Every row gives one point. Any point is a mix of the corners, with weights that add up to 1. It lies inside the corners' shape when no weight is negative. Say inside or outside, and name the corners with a negative weight.
In the rows, zero is written as 128.

Corners:
(1): [119  85 135]
(2): [94 97 98]
(3): [103 222 157]
(4): [142 106 107]
Points:
[118 152 144] => outside (2)
[114 179 139] => inside
[126  73  98] => outside (3)
[100 135 118] => inside
[ 99 103 106] => inside
[118  96 133] => inside

Corners:
(1): [110 120 147 162 112 117]
(2): [176 115 153  98  96 140]
(3): [198  91  59 119 120 133]
(4): [102 164 107 186  77 146]
(5): [116  65 131  66 173 172]
(6): [ 91  99 118  64 104 166]
(7): [128 147 150 173 180  81]
Points:
[124 132 123 144  70 138] => outside (5, 7)
[135 113 138 120 143 131] => inside
[146 120 113 148 135 129] => outside (6)
[115 109 123 116 126 152] => inside

Corners:
(1): [ 28 139 120  35  92 174 154 130  36]
(2): [152 162 113  97 138 139 104 159 176]
(3): [111  91 148  93 134 159 143 179 135]
(4): [150 134 155 140 131 158 126  57  92]
(5): [158 106 146 129  84 109 111  99 105]
(6): [150 107 147 114 149  87 152  81 170]
(7): [105 141  91 145  32 172 129  82 145]
(8): [157 115  67 121 124 143 141  84 139]
(9): [173 105 155  92 133 163 123  72 182]
(10): [170 160 136  85 120  95 196 122 141]
Points:
[135 124 129 112 111 150 121 103 136] => outside (10)
[144 121 137 115 124 131 137  89 146] => inside
[142 116 137  80 127 139 133 125 153] => outside (4, 7)
[150 129 143 115 126 138 141  84 127] => inside
[122 123 117 118  91 155 136 111 141] => inside

Corners:
(1): [146 185  83 163 121  86  74 146 147 135 125]
(2): [ 71 177  73 155 160 141 108 116 155  45  76]
(3): [164 119  73  40 115 153  93  98 108 108 136]
(4): [114  93 198 150 167 185 132 134 105 134 154]
(5): [114 125 170  89 166  93 145 141 180 102  64]
(6): [112 164  90  94 112 114  93 108 120 104  35]
(7): [165  93 170  58 161  93 156 162  54 177 150]
(8): [ 91 126 115 154 122  81 165 210 170 147  71]
(9): [160 179  88 131 102 182 159 144 124 158 163]
(10): [185  97 116 144  61 118 159 122  90 116 169]
(11): [ 76 141 215 143 145 102 110 181 147 139 153]
(12): [118 118 140 145  91  88 129 129 134 184 156]
Points:
[122 139 139 152 138 134 120 149 112 129 127] => outside (3, 5, 12)
[119 149 126 124 125 109 123 146 138 127 116] => outside (4)
[117 127 150 118 137 134 117 140 125 127 136] => inside
[126 134 119 148 125 105 146 156 136 129 104] => outside (3, 11)
[137 147 115 125 112 128 125 137 124 130 127] => inside
[130 113 152 137 133 149 134 133 113 127 142] => inside
[ 94 141 136 173 130  90 107 145 134 130 116] => outside (3, 5, 9)
